Every row gives one point. Each copy is the shape, with its points in the same order, stretched, turned, moved and blurred by noise. Is it also mirrored, or only turned?

Shape (6 x 2):
[[ 0.09  0.60]
 [-0.38  0.26]
 [-0.36 -0.15]
 [-0.13 -0.19]
 [ 0.02 -0.29]
 [ 0.13 -0.42]]
Copy 1:
[[-0.13 -0.44]
 [-0.48 -0.13]
 [-0.49  0.25]
 [-0.31  0.27]
 [-0.15  0.45]
 [-0.06  0.43]]
Copy 1 is: mirrored
Copy 2, 6 rows:
[[-0.69  0.09]
 [-0.21 -0.35]
 [ 0.29 -0.17]
 [ 0.26  0.12]
 [ 0.40  0.28]
 [ 0.56  0.43]]
Copy 2 is: only turned
Copy 3, 6 rows:
[[-0.72  0.27]
 [-0.60 -0.24]
 [-0.15 -0.44]
 [-0.01 -0.31]
 [ 0.17 -0.30]
 [ 0.37 -0.27]]
Copy 3 is: only turned

Shape, 7 rows:
[[ 0.08 -0.26  0.53]
 [ 0.47 -0.03 -0.08]
 [ 0.01  0.36  0.07]
 [ 0.13  0.05 -0.21]
 [-0.23  0.08  0.60]
 [ 0.34 -0.27 -0.66]
 [-0.16  0.54  0.29]]
Copy 1, 7 rows:
[[-0.17 -0.21  0.44]
 [-0.31 -0.44 -0.23]
 [-0.18  0.18 -0.10]
 [ 0.08 -0.14 -0.22]
 [-0.09  0.14  0.62]
 [ 0.12 -0.57 -0.56]
 [-0.06  0.51  0.19]]
Copy 1 is: mirrored
Copy 2:
[[-0.27 -0.13  0.55]
 [ 0.38  0.31  0.05]
 [ 0.33 -0.33 -0.06]
 [ 0.24  0.13 -0.14]
 [-0.21 -0.54  0.40]
 [ 0.24  0.69 -0.46]
 [ 0.26 -0.67  0.08]]
Copy 2 is: mirrored
Copy 3 (7 x 3):
[[-0.29  0.26  0.48]
 [ 0.47 -0.11  0.41]
 [ 0.25  0.20 -0.23]
 [ 0.28 -0.21  0.03]
 [-0.34  0.50 -0.04]
 [ 0.44 -0.80  0.32]
 [ 0.14  0.49 -0.44]]
Copy 3 is: only turned

Shape (10 x 6):
[[ 0.68 -0.59 -0.23  0.17 -0.06 -0.11]
 [ 0.02 -0.14 -0.38  0.36  0.59 -0.25]
 [ 0.17 -0.55  0.46  0.63  0.59  0.04]
 [ 0.20  0.49 -0.01  0.10 -0.21 -0.03]
 [ 0.02 -0.08 -0.21  0.21 -0.36  0.09]
 [-0.16  0.20 -0.18  0.14 -0.09  0.53]
 [ 0.40 -0.18  0.36 -0.01 -0.02  0.45]
 [-0.46  0.15  0.05 -0.13  0.12  0.35]
 [-0.31 -0.05  0.24 -0.43  0.54  0.04]
 [-0.46 -0.58 -0.16  0.06  0.39  0.21]]
Copy 1:
[[ 0.81 -0.51  0.02  0.00 -0.27 -0.36]
 [ 0.03 -0.34 -0.37 -0.05 -0.17 -0.51]
 [-0.05 -0.51  0.38  0.58 -0.20 -0.85]
 [ 0.32  0.42 -0.22  0.18 -0.29  0.05]
 [ 0.21 -0.18 -0.16  0.15 -0.29  0.23]
 [-0.09 -0.02 -0.28  0.55 -0.09  0.36]
 [ 0.22 -0.12  0.24  0.64  0.10 -0.07]
 [-0.37  0.04 -0.15  0.32  0.30  0.41]
 [-0.25  0.07  0.09  0.02  0.60  0.00]
 [-0.34 -0.69 -0.08  0.25  0.28  0.09]]
Copy 1 is: only turned
Copy 2:
[[ 0.15 -0.63 -0.08  0.23  0.76  0.55]
 [ 0.23 -0.18 -0.08  0.51  0.56 -0.42]
 [ 0.37 -0.51 -0.06  1.34  0.36 -0.02]
 [ 0.29  0.49  0.06  0.01  0.13  0.48]
 [-0.22 -0.03 -0.20  0.04  0.29  0.35]
 [ 0.00  0.25 -0.48  0.14 -0.20 -0.01]
 [ 0.50 -0.20 -0.18  0.40 -0.10  0.56]
 [ 0.16  0.24 -0.15  0.02 -0.38 -0.21]
 [ 0.49 -0.01  0.18  0.09 -0.42 -0.32]
 [-0.19 -0.58 -0.20  0.32 -0.04 -0.58]]
Copy 2 is: mirrored

Shape, 12 rows:
[[ 0.72 -0.12 -0.32 -0.38 -0.32  0.13  0.28  0.21]
 [-0.37  0.22  0.50 -0.31  0.02 -0.25 -0.37  0.05]
 [ 0.36  0.31 -0.07  0.04  0.26  0.37  0.23  0.31]
 [-0.20 -0.25  0.31  0.17  0.65  0.01 -0.14 -0.13]
 [ 0.46  0.08 -0.09 -0.30  0.20 -0.43  0.28  0.26]
 [-0.01  0.75  0.86  0.02  0.03 -0.15 -0.50 -0.63]
 [ 0.37  0.16 -0.41 -0.34 -0.34  0.32  0.22  0.47]
 [-0.36  0.22  0.64  0.18  0.01 -0.37  0.07  0.07]
 [-0.02 -0.34  0.32  0.18  0.24  0.39  0.47  0.01]
 [-0.16 -0.25  0.49  0.68  0.24 -0.03 -0.29  0.03]
 [ 0.19  0.55  0.14  0.06  0.38 -0.44 -0.21 -0.38]
 [-0.19  0.00 -0.41 -0.15 -0.52  0.26  0.39  0.11]]
Copy 1 (12 x 8):
[[ 0.09 -0.12  0.16  0.01 -0.76 -0.57  0.18  0.19]
 [-0.17  0.36  0.25  0.06  0.23  0.56 -0.03  0.16]
 [ 0.70 -0.30 -0.01  0.13 -0.30 -0.05  0.24  0.10]
 [ 0.15 -0.26  0.04  0.10  0.44  0.15 -0.49  0.26]
 [-0.10 -0.43  0.14  0.04 -0.21 -0.26  0.42  0.24]
 [ 0.20  0.70  0.56  0.64  0.48  0.29  0.05  0.54]
 [ 0.37 -0.03 -0.04 -0.16 -0.75 -0.17  0.36 -0.05]
 [-0.18  0.04  0.00  0.44  0.15  0.68 -0.05  0.43]
 [ 0.23 -0.39 -0.03  0.28 -0.29  0.32 -0.58  0.57]
 [ 0.14 -0.14 -0.18  0.66  0.31  0.14 -0.50 -0.03]
 [ 0.15  0.14  0.19  0.33  0.54 -0.21  0.37  0.43]
 [ 0.08  0.28 -0.33 -0.14 -0.57  0.07  0.03  0.43]]
Copy 1 is: mirrored
Copy 2 (12 x 8):
[[ 0.07  0.36 -0.52 -0.13 -0.66 -0.09 -0.10 -0.31]
 [ 0.62 -0.08  0.41  0.01 -0.08 -0.19 -0.12  0.67]
 [ 0.21 -0.11 -0.71  0.02  0.14  0.04  0.13 -0.06]
 [ 0.16 -0.37  0.01 -0.41  0.32 -0.29 -0.45  0.34]
 [ 0.41  0.21 -0.47  0.05 -0.33 -0.69 -0.14 -0.06]
 [ 1.32 -0.53  0.36  0.16  0.29  0.13 -0.34  0.36]
 [ 0.03  0.35 -0.46  0.06 -0.44  0.11  0.21 -0.24]
 [ 0.53 -0.67  0.06  0.20 -0.01 -0.41  0.04  0.40]
 [ 0.05 -0.63 -0.36 -0.51 -0.04 -0.11  0.10  0.06]
 [-0.01 -0.84  0.00  0.08  0.16 -0.04 -0.34  0.34]
 [ 0.80 -0.15 -0.06  0.25  0.31 -0.41 -0.37 -0.01]
 [-0.12  0.12  0.02  0.05 -0.39  0.01  0.55 -0.34]]
Copy 2 is: only turned

Shape, 13 rows:
[[ 0.62 -0.19 -0.28 -0.10  0.34 -0.11 -0.32  0.05 -0.31]
 [ 0.28 -0.47  0.39  0.12 -0.29  0.25  0.60 -0.30  0.38]
 [-0.38 -0.03 -0.13 -0.60  0.48  0.45  0.64  0.04  0.45]
 [ 0.01  0.33  0.32 -0.08 -0.18 -0.20  0.12 -0.33  0.35]
 [-0.36  0.47 -0.59  0.10 -0.45  0.01 -0.10 -0.13  0.25]
 [ 0.07 -0.12 -0.35 -0.02 -0.09 -0.10  0.54 -0.27 -0.27]
 [-0.21  0.24 -0.21  0.00 -0.43 -0.39 -0.36  0.35  0.28]
 [ 0.12  0.03  0.35  0.38 -0.30  0.41 -0.16 -0.41 -0.49]
 [-0.38 -0.21  0.33 -0.29 -0.31  0.09 -0.10  0.51  0.25]
 [ 0.01 -0.40  0.12  0.27  0.07 -0.27 -0.28  0.54 -0.01]
 [-0.33 -0.26 -0.22  0.07 -0.12 -0.30  0.06  0.01 -0.06]
 [-0.06  0.04 -0.33  0.30  0.02  0.09  0.64  0.22 -0.34]
 [ 0.32 -0.17 -0.26 -0.52  0.01  0.53  0.59 -0.05 -0.20]]
Copy 1, 13 rows:
[[ 0.23  0.27 -0.11 -0.24  0.86  0.01 -0.54  0.41  0.17]
 [ 0.27 -0.97  0.01  0.49 -0.10  0.08  0.10  0.32  0.18]
 [-0.45 -0.93  0.01  0.44  0.45  0.38 -0.15 -0.82  0.77]
 [-0.18 -0.40  0.46  0.18 -0.34 -0.08 -0.38  0.06  0.37]
 [-0.58  0.28 -0.61  0.05 -0.44 -0.21 -0.07 -0.41  0.47]
 [ 0.24 -0.31 -0.47 -0.41  0.17  0.14  0.08 -0.11  0.29]
 [-0.74  0.42 -0.13 -0.04 -0.06 -0.43 -0.13  0.11  0.38]
 [ 0.22 -0.12 -0.03  0.32 -0.05  0.20  0.14  0.27 -0.58]
 [-0.85 -0.39  0.13  0.49  0.23 -0.23  0.24  0.07  0.01]
 [-0.24  0.35  0.19  0.19  0.68 -0.42  0.30  0.43  0.11]
 [-0.19  0.07 -0.17 -0.12  0.16 -0.42  0.23 -0.16  0.19]
 [ 0.04 -0.11 -0.48 -0.30  0.36  0.44  0.59 -0.13  0.24]
 [ 0.05 -0.90 -0.58 -0.11  0.53  0.65 -0.19 -0.08  0.18]]
Copy 1 is: only turned
Copy 2:
[[ 0.10 -0.71 -0.14 -0.17  0.08 -0.24  0.46 -0.11 -0.12]
 [-0.52  0.11  0.22  0.36 -0.30 -0.17  0.61 -0.25  0.27]
 [-1.06 -0.04 -0.18 -0.15  0.47  0.15  0.54  0.39  0.06]
 [ 0.02  0.30  0.11 -0.02  0.12 -0.24  0.32  0.18  0.45]
 [ 0.08 -0.18 -0.08 -0.03  0.08  0.17 -0.10  0.81  0.69]
 [-0.35 -0.39 -0.50 -0.01 -0.38 -0.13  0.55  0.39  0.13]
 [ 0.37 -0.02  0.44 -0.29  0.04  0.25 -0.14  0.59  0.26]
 [ 0.13  0.01 -0.44  0.26 -0.23  0.05  0.20 -0.51  0.47]
 [-0.19  0.29  0.48 -0.38  0.04  0.55 -0.03  0.00  0.05]
 [ 0.14 -0.12  0.40  0.02 -0.11  0.27 -0.07 -0.09 -0.45]
 [-0.16 -0.14 -0.06 -0.03 -0.25  0.05 -0.09  0.29 -0.12]
 [-0.22 -0.37 -0.56  0.11 -0.33  0.34  0.64  0.48 -0.06]
 [-0.69 -0.55 -0.44 -0.32 -0.13  0.10  0.97  0.14  0.35]]
Copy 2 is: only turned

Shape (17 x 12):
[[ 0.32 -0.18  0.00  0.01 -0.39  0.76 -0.04 -0.29 -0.27 -0.36 -0.19 -0.17]
 [-0.34 -0.21 -0.23 -0.31 -0.38  0.05  0.26 -0.09  0.03  0.68 -0.14  0.31]
 [ 0.47  0.16  0.37  0.45 -0.30  0.31  0.16 -0.13 -0.07 -0.38 -0.18 -0.05]
 [ 0.24  0.07 -0.27  0.58 -0.26  0.63  0.12 -0.40  0.06 -0.54 -0.03  0.26]
 [-0.03 -0.36 -0.36  0.13  0.14  0.40  0.26  0.11  0.27  0.51 -0.01  0.32]
 [-0.20  0.75  0.26 -0.26  0.46  0.10 -0.31 -0.15 -0.44 -0.25  0.41 -0.63]
 [ 0.16  0.55 -0.04  0.09 -0.04 -0.15 -0.27 -0.12  0.01 -0.20  0.11 -0.98]
 [ 0.01 -0.72 -0.30 -0.16  0.10  0.07 -0.30  0.04  0.17  0.36 -0.22  0.35]
 [-0.22 -0.49  0.09 -0.33  0.06 -0.09  0.16  0.02  0.25  0.26  0.16  0.31]
 [ 0.40 -0.23  0.02  0.76 -0.31  0.20  0.07 -0.35 -0.55 -0.32 -0.01  0.12]
 [-0.41  0.48  0.01 -0.24  0.08 -0.20 -0.01  0.08 -0.19 -0.82  0.22 -0.89]
 [-0.24  0.61 -0.25 -0.14 -0.05 -0.22 -0.41 -0.15 -0.34 -0.40  0.34 -0.54]
 [ 0.47 -0.07 -0.19  0.28 -0.13  0.28  0.28 -0.18 -0.14 -0.37 -0.26  0.20]
 [ 0.56  0.24 -0.10  0.01 -0.12  0.11  0.04 -0.45 -0.06 -0.40 -0.20  0.24]
 [ 0.73  0.00 -0.29  0.21 -0.27  0.41  0.31  0.16 -0.43 -0.37  0.02  0.12]
 [-0.35 -0.22 -0.06 -0.20 -0.21  0.09 -0.34  0.53  0.28  0.49 -0.08  0.59]
 [-0.46 -0.26 -0.21 -0.15  0.23  0.05  0.07  0.23 -0.02  0.43 -0.65  0.33]]
Copy 1, 17 rows:
[[ 0.00  0.13 -0.47 -0.73  0.33  0.39 -0.25 -0.26  0.17  0.02  0.01 -0.22]
 [-0.33 -0.44 -0.33 -0.31  0.29 -0.17  0.29  0.00 -0.24  0.01 -0.65  0.26]
 [ 0.24  0.53 -0.30 -0.43  0.12  0.51 -0.18  0.43 -0.10 -0.18  0.14 -0.33]
 [ 0.33  0.49 -0.49 -0.77  0.19  0.04 -0.34  0.33 -0.07  0.53 -0.09 -0.44]
 [ 0.04 -0.25  0.09  0.15  0.13 -0.01  0.17  0.13  0.00  0.59 -0.48 -0.16]
 [ 0.45 -0.41  0.03 -0.10 -0.31  0.16 -0.99  0.04  0.21 -0.30  0.62  0.63]
 [ 0.20 -0.13 -0.68  0.05 -0.20  0.23 -0.69 -0.17 -0.32 -0.10  0.66  0.50]
 [-0.44  0.19  0.20  0.33  0.19 -0.10  0.26 -0.45  0.06  0.36 -0.36  0.01]
 [-0.22 -0.08  0.06  0.27  0.23 -0.29  0.20  0.09  0.12 -0.04 -0.16 -0.04]
 [ 0.20  0.44 -0.16 -0.71  0.16  0.14 -0.01  0.14 -0.34  0.43  0.33 -0.73]
 [-0.25 -0.22 -0.53 -0.14 -0.02  0.19 -0.74  0.13  0.27 -0.19  1.01  0.55]
 [-0.08 -0.28 -0.40 -0.34 -0.31 -0.32 -0.85 -0.20 -0.10 -0.10  0.49  0.48]
 [-0.10  0.39 -0.24 -0.56  0.38  0.34 -0.25  0.31 -0.27  0.17 -0.07 -0.29]
 [ 0.05  0.50 -0.29 -0.61  0.47  0.02 -0.50  0.18 -0.27 -0.20 -0.24 -0.04]
 [-0.28  0.03 -0.05 -0.60  0.30  0.31 -0.43  0.28 -0.43  0.18 -0.20 -0.72]
 [-0.37 -0.08  0.09  0.26 -0.48 -0.09  0.08 -0.15  0.15 -0.07 -0.74  0.07]
 [-0.42 -0.03  0.39  0.05  0.01  0.30  0.20  0.11  0.07  0.26 -0.34  0.59]]
Copy 1 is: mirrored
Copy 2, 17 rows:
[[ 0.78 -0.02  0.14  0.12 -0.20  0.59  0.52  0.25  0.34 -0.12 -0.22 -0.01]
 [-0.28  0.30  0.38 -0.05 -0.17  0.11  0.56  0.17 -0.08  0.72  0.28 -0.38]
 [ 0.65  0.33  0.21 -0.40 -0.06  0.20  0.12 -0.03  0.11 -0.65 -0.08  0.19]
 [ 0.77 -0.06  0.01 -0.09 -0.12  0.13  0.13  0.50  0.65 -0.63  0.52 -0.09]
 [-0.10  0.23  0.33 -0.29  0.03  0.07  0.43  0.51  0.43  0.48  0.45  0.22]
 [-0.47  0.42 -0.10  0.65  0.25  0.39 -0.41  0.17 -0.10 -0.58 -0.56 -0.03]
 [ 0.13  0.51 -0.13  0.43  0.66 -0.11 -0.24 -0.27  0.10 -0.63 -0.45 -0.15]
 [-0.05 -0.08  0.03 -0.10 -0.10 -0.13  0.20  0.56  0.13  0.82 -0.08  0.12]
 [-0.37  0.17  0.16 -0.35 -0.09  0.24 -0.03  0.14  0.01  0.63  0.05 -0.04]
 [ 0.44 -0.16 -0.02 -0.27 -0.31  0.00  0.66  0.30  0.46 -0.61 -0.10  0.03]
 [-0.15 -0.01  0.19  0.80  0.48  0.11 -0.66 -0.44  0.17 -0.61 -0.32 -0.27]
 [-0.21  0.13 -0.06  0.70  0.41 -0.09 -0.42  0.14  0.08 -0.61 -0.35 -0.57]
 [ 0.54 -0.14  0.15 -0.27  0.02  0.21  0.20  0.24  0.05 -0.44  0.24  0.16]
 [ 0.54  0.04 -0.17 -0.24  0.11  0.27 -0.17  0.30 -0.40 -0.56  0.14 -0.08]
 [ 0.60 -0.18  0.54 -0.53  0.27  0.54  0.38  0.39  0.16 -0.67 -0.02  0.12]
 [-0.19  0.37  0.70 -0.23 -0.12 -0.27 -0.10  0.57  0.17  0.73 -0.01 -0.21]
 [-0.40  0.00  0.45  0.36 -0.26 -0.34  0.19  0.27 -0.17  0.77  0.24  0.31]]
Copy 2 is: mirrored

Shape:
[[-0.36 -0.04 -0.05  0.40 -0.23  0.16  0.01 -0.30  0.07  0.13 -0.25  0.26]
 [-0.12  0.30  0.35 -0.11  0.39  0.01 -0.43  0.22 -0.59  0.10  0.13 -0.41]
 [ 0.30 -0.38 -0.17 -0.33  0.40  0.17  0.20  0.00  0.24  0.38 -0.03  0.08]
 [-0.14 -0.27  0.00  0.40  0.10 -0.31  0.25  0.33 -0.63 -0.02 -0.58  0.21]
 [ 0.03  0.11  0.04 -0.01  0.23  0.41 -0.27  0.13 -0.29  0.49  0.08  0.33]
 [-0.41  0.11 -0.36  0.15 -0.58 -0.40  0.40 -0.24 -0.24  0.52 -0.01 -0.55]
 [ 0.38 -0.57 -0.13  0.17 -0.31 -0.35 -0.34 -0.50  0.04  0.18 -0.02 -0.04]
 [ 0.43  0.26 -0.35  0.16  0.15  0.31 -0.01  0.21  0.24  0.01 -0.56  0.34]
 [-0.17 -0.26 -0.50  0.04 -0.60 -0.60  0.00  0.37 -0.33 -0.43 -0.63  0.42]
 [-0.48  0.17  0.05  0.52 -0.16 -0.54 -0.43  0.43 -0.16  0.42 -0.17  0.07]
 [-0.16  0.20  0.49 -0.25  0.12  0.13  0.40 -0.22  0.14  0.22 -0.59 -0.46]
 [-0.21  0.25 -0.11 -0.23  0.29 -0.04 -0.43  0.15 -0.27 -0.34 -0.56 -0.04]
 [-0.20 -0.30  0.33 -0.29 -0.15  0.44  0.02  0.33  0.32 -0.04 -0.61 -0.39]
 [-0.04 -0.13 -0.28  0.26  0.11  0.36  0.23  0.30 -0.26  0.36 -0.04 -0.40]
 [ 0.13  0.29  0.15  0.07 -0.35  0.20  0.17 -0.50 -0.32  0.08  0.14 -0.56]
 [ 0.32  0.21 -0.59 -0.40  0.28 -0.36  0.27 -0.20  0.32 -0.40  0.36 -0.26]
 [ 0.47 -0.19 -0.43  0.35  0.15 -0.37  0.25 -0.35 -0.39  0.03  0.20 -0.08]
 [-0.25 -0.19  0.49 -0.20 -0.38 -0.48 -0.42  0.16 -0.51 -0.23  0.09 -0.13]]
Copy 1:
[[-0.57  0.23 -0.02 -0.13  0.02 -0.44 -0.32 -0.08 -0.34 -0.35  0.14  0.41]
 [-0.28  0.52  0.35 -0.03  0.34  0.32  0.28  0.33  0.18 -0.25  0.08 -0.40]
 [-0.20  0.39 -0.57  0.00  0.06  0.38 -0.08  0.13 -0.07  0.33 -0.09 -0.15]
 [-0.29  0.34 -0.24  0.17  0.13 -0.66  0.16 -0.02  0.32 -0.35  0.11 -0.02]
 [-0.57  0.58 -0.14  0.43  0.41  0.35  0.23  0.17 -0.33  0.10  0.12  0.00]
 [ 0.20  0.35  0.08 -0.63 -0.38 -0.51 -0.36  0.57 -0.15 -0.60  0.54  0.37]
 [ 0.03 -0.19 -0.42 -0.74  0.57 -0.08 -0.55 -0.14 -0.11 -0.24  0.35  0.31]
 [ 0.00  0.41 -0.07  0.56 -0.19  0.17  0.37 -0.40 -0.17 -0.28  0.05  0.30]
 [ 0.01 -0.01 -0.14  0.15  0.05 -0.31 -0.29 -0.10  0.36 -0.89  0.50  0.46]
 [-0.28  0.21  0.07 -0.09  0.04 -0.13  0.24  0.49 -0.06 -0.96 -0.17  0.32]
 [-0.38  0.39  0.02 -0.42 -0.78 -0.02  0.21  0.33 -0.03 -0.20  0.40 -0.39]
 [-0.40  0.49  0.12  0.17  0.11  0.33  0.02 -0.14  0.22 -0.73  0.07 -0.11]
 [-0.35  0.06  0.07  0.03 -0.47  0.18 -0.11  0.27 -0.28 -0.52  0.13 -0.65]
 [ 0.05  0.49  0.08  0.21 -0.09 -0.22 -0.05  0.20 -0.32 -0.20 -0.10 -0.21]
 [ 0.18  0.25  0.49 -0.57 -0.08 -0.23 -0.11  0.09 -0.07 -0.08  0.79  0.01]
 [ 0.52  0.14  0.04 -0.43  0.05  0.39 -0.33 -0.05  0.66  0.12  0.05  0.32]
 [ 0.38  0.22 -0.20 -0.45  0.52 -0.39 -0.21 -0.18  0.32  0.20  0.22  0.35]
 [-0.26 -0.21  0.25 -0.41  0.46  0.12 -0.19  0.37  0.36 -0.42  0.54 -0.25]]
Copy 1 is: only turned
Copy 2, 18 rows:
[[ 0.14  0.23 -0.29  0.08 -0.21  0.27  0.04 -0.20  0.15 -0.42  0.24  0.35]
 [-0.07  0.04  0.29  0.36  0.44 -0.01  0.69  0.37 -0.37 -0.02 -0.03 -0.30]
 [-0.16 -0.11  0.47  0.16 -0.28 -0.30  0.30 -0.11  0.28 -0.07  0.01 -0.08]
 [ 0.72  0.35  0.29  0.37 -0.06 -0.07  0.14 -0.16 -0.06 -0.20  0.20 -0.28]
 [ 0.22 -0.27  0.12  0.33  0.11  0.05  0.78 -0.17 -0.10 -0.17 -0.08  0.01]
 [ 0.21  0.04 -0.04 -0.32 -0.33  0.00  0.14  0.15 -0.23  0.17  0.97  0.16]
 [-0.28  0.30  0.02 -0.45 -0.20  0.09 -0.23 -0.52 -0.32 -0.26  0.11 -0.14]
 [ 0.24  0.46 -0.36  0.15 -0.29 -0.15  0.33 -0.40  0.25  0.11 -0.31  0.01]
 [ 0.83  0.68 -0.39 -0.53 -0.40  0.05 -0.14 -0.19  0.11 -0.32  0.05 -0.43]
 [ 0.19  0.17 -0.08  0.38  0.11  0.63  0.44 -0.09  0.25 -0.14  0.44 -0.40]
 [-0.16  0.24 -0.33  0.24 -0.03 -0.69 -0.02  0.21  0.05 -0.19  0.39  0.15]
 [ 0.18  0.72 -0.24 -0.03  0.12 -0.30  0.47  0.23 -0.01 -0.32 -0.21 -0.16]
 [-0.16  0.27 -0.47  0.35 -0.53 -0.25 -0.02  0.25  0.18 -0.58 -0.04 -0.28]
 [ 0.13 -0.01  0.36  0.48 -0.45  0.12  0.51  0.14 -0.15  0.11  0.23  0.01]
 [-0.07  0.06 -0.21 -0.24  0.02 -0.21  0.01  0.14 -0.63  0.09  0.21  0.32]
 [-0.28  0.34  0.48 -0.48 -0.11 -0.08  0.00  0.39  0.41  0.51 -0.12  0.08]
 [ 0.15  0.23  0.71 -0.22 -0.08 -0.02  0.02 -0.24 -0.33  0.40  0.14  0.09]
 [ 0.15  0.03 -0.11 -0.21  0.23  0.15 -0.07  0.23 -0.30 -0.42 -0.01 -0.57]]
Copy 2 is: only turned
Copy 3, 18 rows:
[[-0.13 -0.44  0.11 -0.23 -0.21 -0.22  0.03  0.49  0.06  0.02 -0.22  0.52]
 [ 0.16  0.79 -0.45  0.28 -0.04  0.00  0.14  0.06 -0.32  0.20 -0.77  0.10]
 [-0.45 -0.18  0.16  0.54  0.60  0.83  0.14 -0.09  0.03  0.11  0.24  0.45]
 [ 0.36 -0.38 -0.71 -0.66 -0.19  0.21  0.09 -0.29  0.49  0.49 -0.48  0.42]
 [-0.04  0.36 -0.04  0.34 -0.28  0.29  0.38  0.27 -0.28  0.14 -0.25  0.50]
 [ 0.02 -0.89 -0.02 -0.53  0.14  0.41 -0.12  0.57 -0.30  0.70 -0.42 -0.62]
 [-0.91 -0.57 -0.51 -0.10 -0.01  0.68 -0.14 -0.03 -0.52  0.19 -0.11  0.75]
 [-0.36 -0.15 -0.36 -0.01 -0.18 -0.16  0.47  0.15  0.48 -0.59  0.35  0.53]
 [ 0.12 -0.43 -0.81 -1.38 -0.39 -0.13 -0.38 -0.29  0.28  0.52  0.09  0.30]
 [ 0.16  0.14 -0.52 -1.14 -0.26  0.20 -0.55  0.39  0.20  0.09 -0.93  0.18]
 [-0.45 -0.27  0.33  0.52  0.47 -0.07  0.09 -0.07  0.44 -0.26 -0.30 -0.41]
 [-0.20  0.52 -0.51 -0.22  0.09 -0.62 -0.09  0.25  0.30  0.03 -0.38  0.39]
 [-0.05 -0.14 -0.11  0.73  0.09 -0.11 -0.93  0.06  0.65 -0.36 -0.06 -0.08]
 [ 0.43 -0.49 -0.27  0.36 -0.11  0.51 -0.04  0.48  0.07  0.13 -0.14  0.12]
 [-0.28 -0.51 -0.14  0.38 -0.16 -0.07  0.53  0.22 -0.60  0.00 -0.18 -0.23]
 [-0.32 -0.01  0.13 -0.26  0.97  0.16  0.36 -0.31 -0.64  0.10  0.46 -0.08]
 [-0.14 -0.68 -0.50 -0.40  0.19  0.67  0.66 -0.17 -0.64  0.46  0.08  0.46]
 [ 0.10  0.50 -0.56 -0.46 -0.24 -0.04 -0.55 -0.47 -0.41  0.40 -0.65  0.13]]
Copy 3 is: mirrored
Copy 4:
[[-0.09  0.01 -0.36 -0.14 -0.21 -0.15  0.13  0.06  0.31 -0.68  0.00 -0.22]
 [ 0.19 -0.19  0.65  0.25  0.47  0.04 -0.58  0.11 -0.60 -0.21 -0.37  0.24]
 [ 0.20 -0.14 -0.47 -0.14  0.12  0.01 -0.17 -0.28 -0.29  0.35  0.27 -0.53]
 [-0.59  0.40  0.07  0.68  0.51 -0.40 -0.21  0.35  0.20 -0.14 -0.23 -0.34]
 [ 0.40 -0.09  0.03 -0.06 -0.07 -0.31 -0.26  0.11 -0.43 -0.41  0.08 -0.37]
 [-0.10  0.59  0.49  0.24  0.02  0.43  0.01 -0.30  0.16 -0.24  0.56  0.60]
 [ 0.24  0.16 -0.04  0.01 -0.25  0.56  0.27  0.05  0.06 -0.14 -0.28 -1.02]
 [-0.29 -0.26 -0.39 -0.40 -0.44 -0.38 -0.35  0.45  0.14 -0.02  0.08 -0.43]
 [-0.90 -0.04  0.35  0.73 -0.01 -0.08  0.04  0.52  0.97 -0.01  0.03 -0.61]
 [-0.10  0.26  0.12  0.84 -0.31  0.29 -0.04  0.37 -0.05 -0.64  0.06  0.33]
 [ 0.28 -0.08 -0.32 -0.08  0.21 -0.15 -0.56 -0.31  0.08  0.12 -0.21  0.53]
 [-0.34 -0.63  0.19  0.27  0.19  0.06 -0.73  0.26  0.13 -0.36 -0.45 -0.24]
 [ 0.39 -0.55 -0.37  0.16  0.57 -0.05  0.02  0.45  0.54  0.09  0.10  0.04]
 [ 0.06  0.29  0.16 -0.08  0.70  0.12 -0.06  0.29 -0.21 -0.15  0.43  0.02]
 [ 0.25  0.17  0.58 -0.59 -0.04 -0.04 -0.09 -0.05 -0.09 -0.13 -0.11  0.21]
 [-0.75 -0.29  0.14 -0.48 -0.46  0.38 -0.11 -0.35 -0.35  0.82  0.29 -0.11]
 [-0.64  0.57  0.21 -0.30  0.01  0.19  0.01 -0.10 -0.36  0.13 -0.09 -0.52]
 [ 0.05 -0.26  0.66  0.77  0.24  0.08  0.09  0.12  0.10 -0.03 -0.50 -0.21]]
Copy 4 is: mirrored
